Each row is a point. The ring and each string are closed loops that go straight from each point to the next, and from the last back to the first. Before rounding, they use only three directions, however many columns there are. Count how often each string passes through the ring. Passing back the other way cancels.

Ring (9 x 3)
[[ 26   5   3]
 [ -3   1  14]
 [-33  -9  11]
 [-46 -17  -5]
 [-39 -20 -25]
 [-11 -17 -44]
 [ 23 -10 -46]
 [ 43  -3 -36]
 [ 46   3 -19]]
String (30 x 3)
[[ 35  21 -15]
 [ 18  12 -20]
 [ 20  -7 -11]
 [ 26  -5 -13]
 [  8   1 -22]
 [ 47  16 -36]
 [ 72   4 -40]
 [ 60 -16 -32]
 [ 48 -18 -33]
 [ 56 -10 -52]
 [ 42  -1 -55]
 [ 13   8 -40]
 [ 14  11 -44]
 [ 15   4 -40]
 [ 14 -13 -25]
 [ 36 -23 -34]
 [ 56 -14 -49]
 [ 51   2 -49]
 [ 35  14 -44]
 [ 49  14 -42]
 [ 67  14 -36]
 [ 35  12 -27]
 [ 12   4 -21]
 [ 23 -10  -8]
 [ 34 -12   1]
 [ 16  -3 -10]
 [ 16   6 -14]
 [ 39  20  -6]
 [ 46  10   5]
 [ 53   8   8]]
Times through: 1

Ring (10 x 4)
[[ 32   2 -44  -1]
 [ 12  10 -54  -7]
 [  0   6 -55  -5]
 [ -2 -14 -41  10]
 [  2 -24 -28  19]
 [ 14 -26 -11  27]
 [ 26 -23  -5  28]
 [ 37 -22  -4  26]
 [ 49 -20 -11  21]
 [ 47 -11 -29   9]]
String (17 x 4)
[[ 50 -35 -28  18]
 [ 49 -32 -36  13]
 [ 26   7 -57  -9]
 [  0  36 -68 -22]
 [ -1  25 -53 -11]
 [ 19  -9 -33   9]
 [ 27 -25 -42  10]
 [ 10  12 -63 -12]
 [ 15  18 -63 -15]
 [ 18  30 -57 -17]
 [ 13  24 -40  -6]
 [ 25  -5 -31   8]
 [ 61 -42 -20  23]
 [ 68 -29 -15  20]
 [ 51  -1 -20   9]
 [ 36   9 -27   4]
 [ 30  -2 -30   7]]
Times through: 3

Ring (7 x 8)
[[ -5  14 -13 -25   4  -2 -15 -30]
 [-35  44 -25 -15  16   8  15 -38]
 [-46  41 -32  12  15  10  33 -12]
 [-27   1 -35  23   8   1  10  20]
 [  3 -35 -19  26  -9  -9 -16  44]
 [ 18 -24  10  13 -27  -9 -15  29]
 [ 16 -11  11  -4 -22  -8 -17   6]]
String (25 x 8)
[[  5 -16 -21 -13   3  -8 -30  -3]
 [ -6  -2 -18  -3   1  -4 -12  -1]
 [-13  29   0 -10  -7   3   9 -23]
 [-15  37 -11 -33   8   3  -3 -50]
 [-27  45 -22 -34  18   5   2 -57]
 [-41  64 -13 -14   9  12  33 -48]
 [-23  25 -16   0   3   4  12 -13]
 [-20  14 -26  -3   9   1   0 -11]
 [-35  24 -45 -11  27   4   1 -25]
 [-61  67 -37   0  25  16  44 -39]
 [-72  92 -22  11  15  23  74 -41]
 [-47  60 -12  11   2  14  50 -22]
 [-18  12 -20   2   3   1   4  -4]
 [-25  16 -33  -7  16   1  -1 -16]
 [-36  34 -41 -18  27   5   4 -37]
 [-48  67 -30 -25  25  13  26 -62]
 [-36  59 -15 -22  12  10  23 -53]
 [-19  28  -9  -7   0   3  10 -20]
 [-10   8 -14  -2  -1  -1  -2  -6]
 [  5 -16 -25 -20   8  -9 -36 -10]
 [ 16 -12  -9 -33  -1 -10 -41 -23]
 [ 12   6  11 -22 -16  -5 -17 -20]
 [  7  12  13 -13 -19  -3  -5 -15]
 [ 24  -4  17 -28 -21  -9 -29 -19]
 [ 23 -19  -2 -29  -8 -12 -43 -15]]
Times through: 2
String (26 x 8)
[[-52  72 -14   3   8  16  52 -36]
 [-33  43 -16  -3   6   8  25 -26]
 [-15   9 -26  -9  10  -1  -8 -14]
 [-12   7 -28 -18  13  -2 -16 -21]
 [-10   5 -18  -4   2  -2  -6  -5]
 [-13  26  -5 -12  -3   2   5 -24]
 [ -4  26   3 -25  -6   0  -4 -36]
 [ 13   4  -1 -41  -3  -7 -33 -38]
 [ -7  28  10 -10 -15   2  10 -22]
 [-10  13  -7   0  -6   0   4  -5]
 [  2 -12 -21 -14   4  -7 -27  -6]
 [ 10 -13 -22 -34   9 -10 -44 -25]
 [  4   3 -22 -45  14  -7 -40 -44]
 [ -4  -1 -31 -31  17  -6 -33 -29]
 [-13   9 -23 -12   9  -2 -10 -16]
 [-18  18 -18  -3   4   2   5 -13]
 [-21  14 -33 -12  17   0  -7 -20]
 [-18  12 -24  -1   7   0   0  -8]
 [-48  59 -17   7   7  14  45 -26]
 [-34  34 -21   7   6   7  25 -12]
 [-22   7 -33   0  13   0  -3  -5]
 [-34  15 -46   1  24   3   3 -10]
 [-30  15 -38   2  17   2   5  -8]
 [-17   7 -25   2   6   0  -1  -2]
 [-41  48 -15  11   3  11  39 -16]
 [-71  95 -16  10  11  24  76 -43]]
Times through: 0

Ring (10 x 9)
[[-23  13 -27 -25  -6  23  58 -18  14]
 [ -7  18 -12   0  14  27  45 -21  32]
 [  7  19   6  28  31  20  12  -9  42]
 [-11  21   1  26  21  11  -8   1  33]
 [-38  19 -13   6  -3  -3 -20  15  11]
 [-39   7 -19  -6 -19 -16 -22  34 -11]
 [ -9 -17 -14 -12 -24 -27 -12  57 -30]
 [  6 -26 -12 -15 -24 -26   2  60 -35]
 [  3 -23 -19 -26 -25 -14  28  43 -30]
 [-23   1 -31 -37 -20  11  56   0  -6]]
String (25 x 9)
[[-39  16 -20  -7  -9   1  -1  10   6]
 [-62  39 -19   7   1  10 -18 -10  28]
 [  3  24  14  47  37  12 -21   1  46]
 [ 28   9  19  45  38  10  -6  10  38]
 [  1   9  -1  15  15   9  10   7  22]
 [-37  24 -20  -6   0  16  20 -13  22]
 [ 23  23  18  48  50  28  11 -18  60]
 [ 49  10  31  61  57  20   1   0  55]
 [ 12   8   6  25  22   8   5   9  26]
 [-30  15 -18  -7  -4   7  13   2  11]
 [-44  25 -20  -4  -4   9   4  -4  18]
 [ -7   4  -7   6   2  -1   2  19   7]
 [ -8   3  -3  12   1  -9 -16  31   3]
 [-46  13 -27 -18 -20  -4   2  15  -5]
 [-48  -1 -28 -22 -36 -25 -22  47 -29]
 [  1 -30  -9  -8 -29 -42 -29  82 -45]
 [ 21 -24   0   3  -9 -23  -6  59 -22]
 [ -4 -10 -12  -9 -13 -12   7  36 -14]
 [-36  -3 -30 -32 -32 -12  13  30 -24]
 [  5 -14  -8  -5 -11 -14   6  42 -16]
 [ 32 -30   4   7  -5 -25  -6  64 -24]
 [  5 -36 -10 -13 -33 -45 -25  88 -53]
 [-51  -5 -32 -30 -44 -30 -21  53 -39]
 [-30   4 -19 -11 -16  -8  -1  25  -7]
 [ -1  -3  -2  11   1 -11 -12  35   0]]
Times through: 2
String (28 x 9)
[[ 23   2   8  23  24  10  15  10  24]
 [ 32  10  18  42  42  18  11  -1  44]
 [ 11  25  14  43  43  24   4 -15  55]
 [-30  34  -7  19  20  21   3 -19  43]
 [-25  17 -12   3   3   8   6   2  18]
 [  8   3   3  20  13   0  -3  21  15]
 [-24  10 -15  -4  -5   2   7  11   7]
 [-60  26 -27 -11 -14   2  -7   3   8]
 [-83  32 -30  -8 -23 -10 -40  15   1]
 [-83  23 -33 -16 -33 -20 -43  29 -13]
 [-67  13 -32 -22 -35 -19 -26  33 -20]
 [-39   8 -25 -19 -20  -4   6  18  -7]
 [ -2  -7  -8  -1  -7 -11   0  36  -9]
 [ 26 -28   3   8  -7 -28 -13  66 -25]
 [ 25 -46  -5 -11 -31 -47 -18  95 -57]
 [-11 -24 -23 -30 -36 -27   7  58 -43]
 [-22  -8 -25 -27 -26 -10  19  31 -22]
 [ 15 -15  -5  -2  -5  -9  14  37 -10]
 [ 34 -35  -6 -14 -14 -17  29  54 -30]
 [  3 -24 -26 -41 -30  -7  53  33 -32]
 [-46   3 -45 -56 -37   9  61  -1 -17]
 [-34   8 -32 -33 -20   9  42   0  -3]
 [ -8   1 -16 -13  -5   7  32   9   3]
 [-51  20 -39 -39 -20  21  54 -21   8]
 [-48  28 -39 -39 -10  36  74 -42  23]
 [-14  23 -19 -12  13  38  68 -39  38]
 [ 28   3   7  20  28  19  33  -2  31]
 [ -5   9  -8   3   9  12  23   1  19]]
Times through: 2
